Each row of a before or after table is a point. The points were changed in one or more steps. Then noise was added and the rows were shuffled. The steps act on columns, c1 being the first. Write out the steps. A step turns or swaps two columns, mirrors them in a line or flattens them onto one, adds a multiple of one to another, or multiplies or shifts one. Angles are multiples of 10 degrees, from the lower column toward the higher: turns from -170 to 170, lines from 10 to 170 but not 90. Use the fewest steps. Two steps may share a column if one is a turn and the other turns, adds or multiplies; they go together, in the order done. Otherwise the lowest column goes first.
(in the rows, 128 means zero)

Before:
[[164  93 123]
 [ 93 143 123]
 [160  83 126]
 [ 69 136 112]
 [162  91 116]
 [139 143  93]
 [136 122 100]
 [ 59 133 205]
 [136 122 153]
 [164 121 116]]
After, 10 rows:
[[ 67  70 183]
 [ 76 144 125]
 [ 99 144 139]
 [175 135 114]
 [173 109  96]
 [145 145 105]
 [172 115  92]
 [150 166 116]
 [170  99  92]
 [150 109 138]]
Steps: shift c1 by 10; turn c2 and c3 by 50 degrees

Before, 13 rows:
[[105 139 130 117 142 169 132 145]
 [110 118 129 139 112 167 136 132]
 [149 171 115 114 133 101 135  98]
 [116 125 143 140 148 153 142 131]
 [100 128 154 130 118 146 138 163]
 [105 146 118 135 133 134 151 148]
 [173 158 118 110 134 114 170 110]
 [108 130 169 121 127 144 128 127]
 [151 139 104 117 107 111 129 119]
 [176 157 114 121 119 136 123 156]
 [166 171 121 151 139  90 148  91]
 [106 107 144 127 150 143 117 144]
 [118 148 146 128 127 166 115 138]]
After, 13 rows:
[[ 68 114 131 115 134 160 134 143]
 [ 85 115 130 140 122 167 137 130]
 [180 143 116 114 131  92 133 100]
 [222 146 121 154 131  81 146  93]
 [ 72 133 116 135 130 127 150 148]
 [242 138 120 109 131 107 171 110]
 [ 72 118 148 128 139 146 116 145]
 [184 133 105 118 118 108 129 117]
 [103 119 150 129 128 155 115 139]
 [247 129 115 122 124 124 123 155]
 [100 120 141 141 137 150 141 131]
 [ 79 121 169 123 126 141 130 128]
 [ 60 122 154 129 121 144 142 166]]
Steps: multiply c1 by 2.5; flatten c2 and c6 onto the line at 110 degrees; multiply c5 by 0.4

Before:
[[191  96 112  94 115 135 171 153 163  92 164 133]
 [115 124 171 143 164 109 125  93 153 147 154  95]
 [144  97 137 183 123 117 204 123 104 136 169 130]
 [168 175  93  78 145 153 128 190 146 143 110 161]
 [149 111 135 152  87 118 163 187 141 114 171 161]
 [ 99 148 147 177 148 143 129  85 111 132 199  94]
 [103 124 161 176 105 103 154 113  73 141 174  64]
 [120 161 128 165 125 144 123  85 163 142 127  87]
 [159 162 131 116 154 162 156 172 172  77 104 135]]
After (9 x 12):
[[166 125 100 139  79 104 102 206 145 153 112 145]
 [143 106 128 106 178 139 164 106 104 126 169 194]
 [150  77 142 149 169 136 116 161 140 116 172 176]
 [104 136 141 123 180 153 197 113  72 117 173 116]
 [102 171 137  87 160 114 159 109 113 121 198 112]
 [122 180 120 112 162 112 162 118 162 134 125 104]
 [159 125 154 111 106  94 136 182 171 105 102 156]
 [192  87 138 157 105 121 145 128 162 121 165 169]
 [115 149 144  87 123 148 154 100 153 113 153 109]]
Steps: turn c2 and c8 by 40 degrees; flatten c3 and c10 onto the line at 140 degrees; turn c4 and c5 by 120 degrees; multiply c6 by -1; turn c7 and c12 by 60 degrees

Before:
[[109  75 107 137 170 126 103 180 193 118 180 113 107 160 113 120 167 149
  129 177  87 144 182 145]
 [122 113 145 141 109 129 165 172 107 150 106 144 156 179 117 115 125  79
  125 137  91 181 137  97]
 [174  95 130 202 148 159  86 117 132 181 156 119 122 171 105 175 144 119
  170 140  79 103 129 111]
 [110 123 177 133 127 151 150 105 119 137 108 146  93 113 115 150 152  91
  163 142 105 116 156 140]
 [144 117 140 147 155 142  99 120 183 168 115 128 208 154  90 150 145 116
  129 176  83 153 135 137]
 [ 97  93 181 194 136 122 118 144 113 135 122 136 176 158 106 113 154 128
  172  70  64 144 163 180]
 [145 129  84  96 141 139 135 151 118 152 123 132 139 131 154 195  99 153
  167  89 115 128  90 122]
 [169 185  89 128 132  68 135  95 170 115 116 149 127  60  87 171 127 153
  133 168 140 146 153 176]
 [ 68 125 101 131 176 105  94 120 145 108 177 105 144 125 110  71 185 105
  114 103 110 121 102  89]
 [ 84  51 123 128 130 147  96 115 139 180 149 113 167 145  77 158 113 130
  146 172  91 196 138 175]
 [117 137 138 124 136 101 136 157 200 166 174 166 142 163 127 116 111  85
  168 113  81 126 169 109]
 [135 124 100  93 104 101 155  74 130 112  96 131 175  89 144 129 137 146
  157  71 153 102 138 117]]
After:
[[115  81 110 136 169 125 100  69 139 121 177 114  99 158 109 122 171 150
  132  56  86 145 138 148]
 [117 137 138 125 136 103 134  44  83 165 170 170 137 164 122 118 115  85
  171 112  83 126 172 107]
 [134 111 104  88 108  98 155 191 121 113 102 135 175  89 141 130 134 140
  159 164 153  98 170 120]
 [146  99 141 149 155 142  99  89  68 166 113 128 204 154  89 149 146 115
  134  91  82 160 105 139]
 [113 130 180 132 129 150 145 101  61 135 104 148  91 113 117 147 150  92
  171 102 103 112 139 135]
 [144 126  87  96 139 135 134 155 201 151 123 134 136 131 157 196 103 154
  164 184 118 128 127 123]
 [101  88 182 198 131 121 122  75  92 137 126 134 166 161 105 111 155 123
  175 145  62 148 194 182]
 [ 68 124  98 130 175 103  95 148 141 105 183 109 144 127 109  72 185 105
  119 166 109 119 126  86]
 [122 106 148 142 103 127 169  93 149 149 105 144 153 176 114 117 127  75
  126 118  93 186 131  96]
 [171 101 131 203 152 158  85 131 111 184 158 119 118 168 101 170 142 119
  173 119  82  99 119 106]
 [166 187  85 129 138  73 137 168 119 113 114 147 132  60  84 173 130 154
  136  81 143 150 120 181]
 [ 81  44 122 126 126 143  95 137 116 179 150 113 154 147  72 159 112 133
  146  89  87 193 108 172]]
Steps: turn c2 and c13 by 10 degrees; add 1.5 times c3 to c9; turn c8 and c9 by 140 degrees; mirror c20 and c23 in the line at 110 degrees
